Each row of a before or after table is a point. One or more steps were done to the points. Then noise was added and the rows were shuffled. The steps act on columns, c1 being the first. Name the steps. A step turns or swaps two columns, mirrors them in a line or flattens them onto one, adds a multiple of one to another, or multiplies or shifts one. Angles are multiples of 10 degrees, from the lower column toward the higher: turns from -170 to 170, lines from 10 to 170 but not 90. Use the fewest steps. Two steps may share a column if one is a turn and the other turns, adds or multiplies; they go together, in the order done. Otherwise the lowest column goes first.

Before:
[[-30 -13]
 [ 17  -7]
 [ 22 -40]
 [-22   8]
 [ 36 -25]
 [-30  51]
 [ 33  36]
 [ 26  25]
 [ 29 -36]]
After:
[[ 40 -36]
 [-22   8]
 [ 19  -7]
 [-44  51]
 [-26 -15]
 [ 20  36]
 [ 43 -23]
 [ 19  26]
 [ 32 -39]]
Steps: add -0.3 times c2 to c1

Before:
[[ 37  52 -56  21  -9  25]
 [  8  16 -44  46 -14  29]
 [-36  39 -11 -44 -16  -6]
 [-63 -23  35 -40  77  12]
 [ 28  16 -29   9 -25 -20]
 [-16  21  -9  17  69  46]
 [ 35  68 -15  47 -22  -6]
 [ 79  48 -50   3 -25  22]
 [-16  25  27 -15 -32  17]
 [-38  41 -14   5  -5 -19]
 [-55   8   3 -29  -3  15]
 [-49  11   3   5  11 -15]]
After:
[[-22  27  10 -14 -30  14]
 [ 25   8 -14  -5 -28 -21]
 [  4  -7 -15   5 -14  29]
 [ 37  31 -25 -20 -14  23]
 [-48   7   4  -5  19 -13]
 [-41  30  -5 -18   1 -15]
 [-49  -3  11  -5  88  12]
 [-54  20  -1 -13   6  16]
 [ -4   8  -3  -3  68  46]
 [ 73  35 -21 -22 -38  22]
 [ 30  30  -8 -16 -27  -4]
 [-38  45  -6 -26 -10  -6]]
Steps: turn c1 and c5 by -10 degrees; flatten c2 and c4 onto the line at 150 degrees; multiply c3 by 0.4

Before (14 x 9):
[[-15   1 -13 -12   1  -6 -48  24 -10]
 [ 23   4   6  -6  12   0  10  25 -12]
 [ -2  -9 -18 -13  10  -1 -13  18 -10]
 [-17  -2  -5  62  -2 -63   8  22  -2]
 [-22   0   5  -9  12  -9   1  -6  -8]
 [-15   0  -5 -11 -18 -15  -1  26 -14]
 [-18  13 -16  34  12  -9   8  -1  12]
 [ 11  26  -7  -6  12  -7   1  17  -6]
 [-17   4 -13 -12  12  -3 -11   8   8]
 [ -9   6   8 -12   3  -8  -2  24  19]
 [-20  -3   8  -9   7  -7 -14   6  -6]
 [-19  -5  -3   8  -2  -1 -17  24  -8]
 [ 10  -1   3  -8  -3   0   6 -22   2]
 [ -2  19 -11  23   8  -3 -13  20 -12]]
After:
[[ -10    1   -1   25    7   -4  -32    4   26]
 [   5  -21   -8   -8   -6    3   16    7  -20]
 [  -3    5  -13   -6   11   -5    3   -2   20]
 [ -21   -7   13   34   11   -7   21  -12   -6]
 [   0  -26   20   -9    7   -7  -36    3   10]
 [ -14  -27   -5  -12    9   -1  -31    6   20]
 [  12  -15  -20   -6   13   -2   24    2   28]
 [ -10  -25   14    7   -2    0  -44    0   25]
 [ -15  -22   15   62   -2  -61   21   -5   19]
 [ -17  -15   11  -14   13   -3  -27  -13    6]
 [  -3  -23   20   -9   13   -8    3   10   -3]
 [ -10  -20   12  -10  -18  -15   -2    6   29]
 [ -19  -19   12  -10    2   -3 -121   -1   26]
 [   4  -13   10  -14    2  -11   -4  -27   17]]
Steps: turn c1 and c3 by -70 degrees; shift c2 by -20; multiply c7 by 2.5; turn c8 and c9 by 110 degrees

Before:
[[ 10  24  -4  -8  20  -2  21 -13  -7   9 -61  15]
 [-21   0 -17 -10   9  10  23   8   5 -10 -10  -1]
 [ -2  -3   4  -4  -6   4  19 -20   0 -11   0   3]
 [ -4  40  34  -9  -7  31 -69 -12   3  -5 -48  -3]
 [  9  -1 -18   3 -74   3  15  -3   4   7  12  17]
 [ 15  28  -9   9 -17  23  23  -5  -1 -20  -2  18]
 [-11  44  22 -19  20  18 -25 -53   6   3   7   2]
 [-10  15  -1  26  23 -13 -15  10  -5  -4  -8   1]
 [ -1   3  20 -16   2 -14   8   8 121 -13  -7   7]
 [  2  12  17 -17  20 -14   2  21  -5 -10   6   2]
 [-17   1   6 -16   7   0 -21 -16  -7 -19  -4  43]
 [-19   9  13  27 -85  -6  28  20  -1 -16   3  13]
 [-19  42 -10  -8   7  -8   6  11  -1  -4   2   4]
 [ -8  13   4   8  22  14  25  23  -5  21 -19  19]]
After (14 x 12):
[[ 46  35  41 -12  23  61 -70  -9   6  -4  13   0]
 [  5 -20  22  21  83 -12  29  29  -2 -16 -11  19]
 [ 16  19  12  22 -18  27  25  11  -5  22   6  22]
 [ -3  45  31 -53  -4  34 -27 -20   6   5 -16   7]
 [-16 -30 -10  -1  71   7  17   0   3   8  12   8]
 [  4  41   4  11   4 -17   7  -7  -5  -4 -14  11]
 [ -4  17   2  -6  22  44  25   7  -2 -19  23  10]
 [ -6  21  25  20 -17 -27   1 -18  -7  -7   2   2]
 [  3  -4  16 -21   5  11  22  -3   1 -13  -2   2]
 [ 14  23   5   6 -15 -25 -12  23  -3  -1  -5   6]
 [ 54  29   7 -14  -8   0  22  -5  -7   9  30   9]
 [ 19   4 -10  10  -7  21  24  -8   2  -9 -15   5]
 [  5   5  15 -19  -5  -2 -22 -19  -7 -16  -2  44]
 [  5   3  31   8   0 -27  11 -14 120 -11   3   9]]
Steps: turn c1 and c12 by -20 degrees; turn c1 and c11 by 110 degrees; mirror c2 and c5 in the line at 10 degrees; shift c3 by 10; swap c4 and c8; multiply c6 by 2

Before, 11 rows:
[[ 22  19  -8  11 -21 -89 -14 -24 -29 -25 -34   7  21  22 -27   7 -17  18
    7  17]
 [-50  45  -9  26  -4  10 -10 -30 -20 -30 -32  20  22  35  17   5  -5 -38
  -14 -23]
 [ 15   9 -21  22   0   2  14   9 -46 -25 -18  -4   3 -25 -15  11 -16 -49
   -8  22]
 [-31  20  -7   2   3  22   5   7  15   7 -36 -14  -5  19 -11  11  49   4
   -3   0]
 [ 31   9 -15  26 -15  12  36  11 -41  -2  45   2  29  20   4  16  19  15
   -3   9]
 [-27  24  28   3  -7  17 -11 -36  27  32   8 -24 -23 -37 -17  -1  69  14
  -20  16]
 [ 12  32 -17 -19 -12  23  24   2 -37 -27  32  -1  28   6 -23  26   3  17
   -6 -22]
 [ 26  17  86 -28  -3   3 -20 -29 -30 -28 -16  -7  20  26  50  99 -14  -9
  -12   3]
 [-19  20 -17   1   2  12  38 -55   2 -26 -20  -9 -20  19  -4  19 -16 -19
   -4  23]
 [ 30  29  -6   3   1 -80  60  11 -46   4 -31  31   5  37 -28  30  10   5
  -61  24]
 [ 10   6 -19  -7   4  22   2 -14 -17  10  50 -28  25   9   1   1  17   1
  -11 -37]]
After (11 x 20):
[[ 23 -53  84 -28  -3   3 -40  -9 -30 -28 -16  -6 -17  26  -2  99 -18  15
  -12   3]
 [ -5  11  20 -19 -12  23  48  28 -37 -26  32  -2  -3   6  37  26 -28  20
   -6 -21]
 [ 16  17  31   4   1 -80 120  43 -45   4 -31  31   9  37  38  30  -6  27
  -60  24]
 [  2  -3   4   1   2  12  76 -56   2 -25 -20  -9 -13  19  20  19  22 -27
   -3  23]
 [  6  -3 -14  -7   4  23   4  -2 -17  10  50 -28  13  10   6   1 -27   9
  -11 -37]
 [  1  19  19  11 -20 -89 -28  -3 -29 -24 -35   7 -21  23  27   8 -18  28
    7  16]
 [-22   4  16   2   3  22  10  -3  16   8 -36 -14  50  18  23  10  -3 -22
   -3   1]
 [  8  -6  -8  27 -15  12  71  40 -42  -1  45   2  14  20   8  16 -32  33
   -2   8]
 [-29   8  57   3  -7  17 -22 -54  27  32   8 -24  73 -38  28  -1  11 -12
  -19  16]
 [ -3 -31  27  26  -3  10 -20 -16 -19 -30 -31  21  -9  34  37   7 -21 -63
  -14 -23]
 [ 47  11  -7  22   1   2  28  41 -47 -26 -18  -4 -15 -25  14  11  -1 -19
   -8  22]]
Steps: turn c1 and c18 by 50 degrees; turn c2 and c15 by 110 degrees; add 1 times c15 to c3; multiply c7 by 2; add -0.7 times c9 to c8; turn c13 and c17 by -100 degrees

Before:
[[ 16 -19  26  36 -20 -75  27  -6  38  50  53  -2 -14 -27  16 -50  22   9
    2 -13 -45  30  51  41  -4   9 -14   6   7  -1   0  24]
 [-15 -41 -24 -32   1  35   7 -48  18  -4 -36  15  10 -18  27  50 -38  22
    3   2  42   7  44 -95 -22  -5  -8  -2 -44  26  24  33]
 [-11  15   3  42   3   3  -6 -11  31  24  61   4  22  -8  37 -16  20  -8
   -8   9 -20  22 -28 -30   4 -32  -1 -10  44  14  15  26]
 [ 32 -16 -14   3 -32  20  41 -62  25  16  21  20  21 -16  12  14  38  19
  -34  33 -40   4 -33 -36 -13  15 -59  26  47  -5  48  -6]
 [-26  55   6 -20  31 -16   9  -6 -27 -59  35  15  23 -11 -33   1  46  22
   13   5 -24   6  56  13  10  10  -1  44  -9 -12 -28 -18]
 [-20  -1  13  12   3  40  39  -1  42  -9 -14 -33 -24 -19  50  16  -3  -3
  -24 -43  39 -10  24   0 -44  20  33 -48  28  -6  17  27]
 [-45 -20   5  51   2 -21  11 -33  -9 -54  31 -40 -11   5   8 -10  28 -82
   21  12 -14  35 -14  10   4 -19 -15  39  16 -13  20  22]
 [-15 -24   8  22 -43 -20 -30 -15   9  10 -63  14  23  28  21  10   8 -51
    7   4 -15 -12   1  -9 -38 -12  20 -23  18  45  10 -37]
 [ -5 -40 -14 -36 -11  20  28   6   3 -79  75  -3 -42   6  40  43  11  45
    0   0 -22  44  30 -16   4  -2   6  19  36 -16  31   8]
 [-34  14  32  10 -29 -39   0   2  31 -35  73 -32   6 -10  28  56 -12 -57
  -43  34   4  20  -8   3 -47  35  33 -55  43 -40   9  10]
 [-20  -3  35 -16 -32  25   8 -58  29 -24  53  -2 -80  13  -7 -43  19 -96
    9   9  22  42 -14 -16 -24  13  26 -49  20  35  -4  -1]
 [-14   8  21 -39  20  39  31  33  24 -36  74   1 -35 -13  12  29  40 -31
   18 -11 -37  41  35  16   9 -10   1  -6  11  34 -12  16]
 [-73 -25  51 -22  -1 -27   4  42  33 -52 -10  -4 -37 -56   5 -61 -26  15
  -15 -11 -38 -81  43   5  44   6  28 -43   2 -36   8 -28]
 [-39 -45  32  41  19   7  10 -58   6  43 -28 -22  46  74  44  18   7  41
   19 -31 -36  12  13 -20  -4  22  52  40  -2  35 -32 -18]]
After:
[[-14 -28  10  18 -35 -20 -29 -13 -15  -6 -62  15  23 -20  24  11   9 -54
    6  24 -16 -11   1 -11 -38 -12 -22  14  25  44 -10 -37]
 [ 20 -15  28  38  16 -78  24  -9 -65  -6  53  -5 -14  17  11 -51  22   5
    0 -23 -46  32  53  41  -5   9  15  -1   4   3   8  21]
 [-40 -49  30  40  22   3   6 -58 -35 -19 -25 -25  38 -76  43  18  11  39
   21  21 -36  24  13 -22  -2  19 -35 -51  -1  36   1 -18]
 [-31  18  36   8   2 -39  -8   7   8  47  70 -28   4  30  29  61 -11 -59
  -44  13  15  20  -9   4 -56  29 -45  49  44 -33 -26   8]
 [-42 -18  10  49  -4 -26  15 -28  45  27  34 -43 -11  -4  13  -4  37 -78
   20  17 -16  30 -16  10   5 -22  27 -35  17 -13  48  18]
 [-19  -8  33  -7   1  27  11 -59   5  32  56  -6 -74   1  -3 -40  24 -91
    9  11  24  40 -13 -22 -17   9 -43  41  21  34 -40   0]
 [-17   5  21 -37  48  34  32  31  14  41  70   0 -42   5  12  27  39 -28
   20 -15 -42  36  36  14  13 -12  -4   4   7  30 -15   8]
 [-70 -27  51 -27  33 -27   5  42  21  61 -10  -2 -37  37   7 -58 -28  18
  -23 -46 -43 -80  42   8  44   2 -41  31   4 -37 -22 -28]
 [ -8 -38  -4 -40 -12  23  29   4  55  51  73  -2 -39   1  40  42  10  41
    6   5 -18  45  31 -17   7  -5  -1 -18  32 -15  50   3]
 [-19 -39 -25 -28  18  38  11 -47 -12  14 -32  14   7  10  23  48 -38  20
    7 -15  42   6  43 -94 -25  -4   3   1 -44  24  22  25]
 [ 34 -18 -15  -2  -4  16  43 -58 -28   4  27  14  24  38  15  11  34  16
  -34  13 -36   5 -29 -33 -17  11  64  -2  48  -9  61  -4]
 [-10  22   9  45  36   8  -5 -12 -38  11  59   0  25   8  33 -16  20  -5
  -10  -3 -26  20 -24 -31  -1 -35   0  15  48  21   7  26]
 [-28  52   1 -16   8 -17  10  -3  63  11  32  13  20  13 -25  -1  44  21
   18  -4 -27   5  52  16  11  11  20 -41 -10  -8   5 -23]
 [-16  -6  15  17  48  46  41  -4 -16  34 -15 -35 -19 -18  47  16  -9 -11
  -25 -41  31 -17  24  -4 -45  13 -47  34  25  -9 -16  28]]
Steps: add 1 times c9 to c5; turn c9 and c10 by 130 degrees; mirror c14 and c20 in the line at 70 degrees; add 0.7 times c28 to c31; turn c27 and c28 by -160 degrees

Before:
[[  8 -16   4  35 -10 -40  45   5  49  55 -11  52  27  44  27   6 -29 -79
  -34  20 -16  59  40   0 -52  -3   7 -36  -1  59  14  29  24 -23  69  37
   28  11 -19 -13  94   3  34 -16  22  55   1  13  30  23  70  42  49  58
   42  34  41 -50 -17 -79 -39  23  -5  29]
 [-17  17  23 -46   5 -10 -50  -9  21 -23  -5  -6  29 -29 -42  26  27  15
  -22 -16  22 -13   6 -16  -2  11   0   7 -13 -17 -22 -36 -25  40  -3 -29
   -9 -15  23  14 -16 -21 -16   3 -29 -10 -22   8 -19 -27 -21 -17 -48 -21
    1  -2   1  22 -16  -8   0   5 -20   7]
 [ 27 -20  26  -4  -2  47   4  12   0 -39   3  -8  46 -38 -24   2 -13  10
  -28 -33 -44 -29   7  -2  -9 -41 -33 -48 -23   0  -3  41  13  36 -22  24
   25 -26  24  16   8 -19  13   7 -19  26  30  16   4 -28 -22  -7 -21   8
  -10  50 -28  20 -14 -17 -25 -38  14  38]
 [-48  29 -12  -6   1 -20  28 -20   5  23 -57 -11 -31  42 -10  60   0  27
   -5  59  42 -14 -10 -57 -15  13  31  51  58  -6 -21 -21   2  -2  11  -2
  -61  11  15 -51   9  13 -32   2 -51  21 -35 -67  18   0  13  15  -6 -23
  -26 -47  24 -16 -36 -49  28  13  65 -46]
 [-11  -8  85  36  20   5  -9  35 -30   3  13  38 -31 -45  -3 -16 -42 -20
  -73  15  -5  10  41  -6 -39 -76 -16 -41 -53  24  56  23  61  49  18  65
   10 -42 -34  15   1  45  46   4  -8  44  26  22 -48  -7 -20  13  -3  67
   49  38  -2  10  35 -42 -17 -35  22  12]
 [-30  20  14 -27 -36 -37   7 -58   0 -31 -52 -26 -13   5 -11  29  20  -2
   11  18  -8 -34 -37 -47  15   1  17  43  48  -4   9 -41 -15  -9  -7 -39
  -16  35  -2 -30  24  25   2   5 -54   0 -70 -25  10 -10 -14 -42 -66 -23
  -28 -17  20   8 -39  -4  46  16  44 -37]
 [-49  -6  15   3  -5 -43  60  -8  56  10 -25 -19 -30  10 -24  41  25 -33
    1  61  45  10 -11 -48  -9   6  36  42  21  35  18 -36 -20 -17  65 -15
  -12  12  10 -48  59   7 -12 -29  -8  58 -33 -50  34   6 -17  19  -9 -10
  -46 -14  44  18 -36 -68  27  13  57 -12]
 [-26  28  30 -21  25 -31  14 -43   1  -7 -34 -31 -35  15 -13  23  27 -13
   17  22 -10 -15 -37 -43  15   0  66  37  29 -14 -15 -43 -32  21   8 -28
  -61   2  41 -47 -13 -25   5 -21 -43 -12 -11 -18  39 -11   4 -38 -13  -1
  -43 -28  10  34 -28   3  37 -10  23 -17]
 [ 34 -42  65  21  25   6 -22   4 -25 -10  24  17 -23 -28 -16 -24  14 -15
  -36  51 -24  -3  58  26 -65 -48 -22 -25 -31   6  20  69  49  15   8  11
   -5 -37 -10  34  13  14  21  35 -41  54  18  41 -13 -19 -18  32 -16  37
   26  64   1  30  31 -28 -26 -22 -13   1]
 [ -4  33  11 -14 -16 -24  28 -21  19 -23 -35  22   5 -23 -45 -20  24  33
   -7   0  -9  11 -21 -56   9 -32  41  12  14 -37 -46 -19  -3   9 -20 -21
   -3 -26  41   0  19 -68 -18   8 -41  13 -59 -12  -1 -22 -26 -25 -59 -22
  -14 -17  -3  30 -31  10  33   2  19   2]
 [ 22   7  52  21  37 -18 -23  21 -11 -31  -8  18  -3 -49 -43  -3   2  -7
  -14   2 -36 -18   3   6 -59 -45 -26 -24 -48 -25  22  25  35  44 -10   5
   57 -29  10  14   9  -2  63  12 -35  38  -1  33  -3 -18 -22  32   0   8
   29   0 -20  -4  -3 -20 -70 -33   5  27]]
After, 11 rows:
[[-45  30 -10 -11  -3 -23  29 -24 -52  21 -59  35 -31  44 -14  63   3  23
    0  57 -24 -11  -8 -56 -16  15  27  51  55  -8 -19 -24   3  -2  10  -4
  -57   9  17 -54   8  14 -34  -2  14  24 -35 -69  19  -1  11  17  -6 -25
  -23 -49  24 -18 -40  72  29  16  63 -46]
 [ 23  10  53  23  30 -18 -22 -31 -30 -30 -10 -37  -4 -51 -39  -2   3  -7
  -13   1  16 -19   2   8 -58 -47 -24 -21 -49 -26  19  22  40  45 -14   6
   58 -28  12  14  10  -3  63  13  22  39  -2  37  -3 -20 -24  30  -2   9
   30   5 -15  -7  -6  -5 -69 -33   0  31]
 [  7 -14   2  35  -9 -43  45 -68   6  53  -9 -44  31  38  27   9 -32 -82
  -35  25 -20  59  42   0 -53  -1   1 -34   2  60  11  28  23 -22  68  37
   24  14 -14 -14  97   4  34 -12 -38  54   1  17  31  23  72  43  48  59
   44  32  44 -48 -18  74 -38  25  -7  27]
 [-20  16  26 -46   8  -5 -49   2 -35 -20  -7  20  25 -31 -40  25  27  18
  -20 -16 -13 -16   5 -12  -7  14  -2   7 -13 -20 -20 -35 -25  40   0 -29
   -7 -11  24  16 -12 -24 -15   4  -4  -8 -24  11 -15 -30 -21 -18 -49 -21
   -1  -1   1  27 -16  18   1   6 -23   9]
 [-13  -9  84  31  20   6 -13 -53   3   3  13 -35 -33 -47  -6 -16 -43 -22
  -72  16 -22   6  36 -10 -40 -76 -11 -37 -54  29  57  23  58  50  15  63
   10 -41 -33  18   3  45  47   2  18  43  24  24 -49  -9 -23  11   0  68
   47  37  -5  12  34  -1 -15 -37  21  13]
 [ 34 -37  64  23  28   7 -23 -18 -37 -11  24 -26 -23 -26 -17 -28  14 -11
  -33  51  11  -7  57  24 -62 -50 -25 -23 -33   5  22  67  48  13  10  15
   -5 -35 -11  33  14  13  22  35  29  58  18  40 -14 -23 -18  35 -13  34
   29  66  -4  31  29  24 -27 -25 -13   3]
 [-33  22  16 -28 -34 -38  11  35 -55 -30 -51  15 -12   7 -16  28  21   3
    8  19  24 -35 -41 -45  12   1  22  46  49 -11   9 -39 -16  -9  -5 -42
  -17  32  -6 -30  25  26   4   6  22   3 -67 -23   7 -11 -13 -44 -67 -29
  -28 -16  16   2 -37  75  49  16  44 -38]
 [ -7  33   9 -13 -17 -25  25  20 -40 -19 -40 -24   6 -24 -42 -22  24  29
   -7  -2  -5  13 -15 -52   7 -32  42  10  11 -34 -46 -17  -3   8 -24 -21
   -5 -26  36  -4  20 -66 -14   9   2  12 -57 -11   0 -26 -25 -26 -58 -23
  -21 -16  -2  33 -30  14  32   0  21   0]
 [-24  30  32 -25  22 -34  18  28 -44  -6 -37  16 -37  14 -11  24  33 -16
   19  19  25 -15 -36 -48  12   3  70  40  27 -16 -14 -44 -31  25   2 -27
  -64   4  36 -49 -12 -25   3 -23  12 -15  -9 -18  36 -10   0 -38 -14  -3
  -45 -30  13  34 -30  51  36  -9  20 -21]
 [ 26 -24  26  -2  -2  45   6 -19 -14 -38   6 -17  47 -36 -28  -1 -15  11
  -27 -35  37 -28   5  -4  -5 -39 -34 -48 -24   1   1  45  11  36 -22  19
   27 -25  26  20   7 -12  13  11   2  23  31  17   1 -27 -15 -10 -24   6
  -10  51 -30  25 -13   3 -27 -38  17  37]
 [-47  -9  14   3  -5 -43  59 -44 -19   8 -25  45 -32  10 -23  37  27 -33
    3  62 -22  13 -10 -48 -11   5  34  45  22  34  17 -36 -19 -16  64 -15
  -13  14  12 -49  55   5 -11 -33 -35  61 -35 -51  32   5 -15  17  -5 -10
  -43 -15  44  19 -40  76  23  16  59 -13]]
Steps: turn c8 and c60 by -130 degrees; multiply c60 by 1.6; multiply c9 by 0.7; turn c9 and c45 by -110 degrees; turn c12 and c21 by -140 degrees
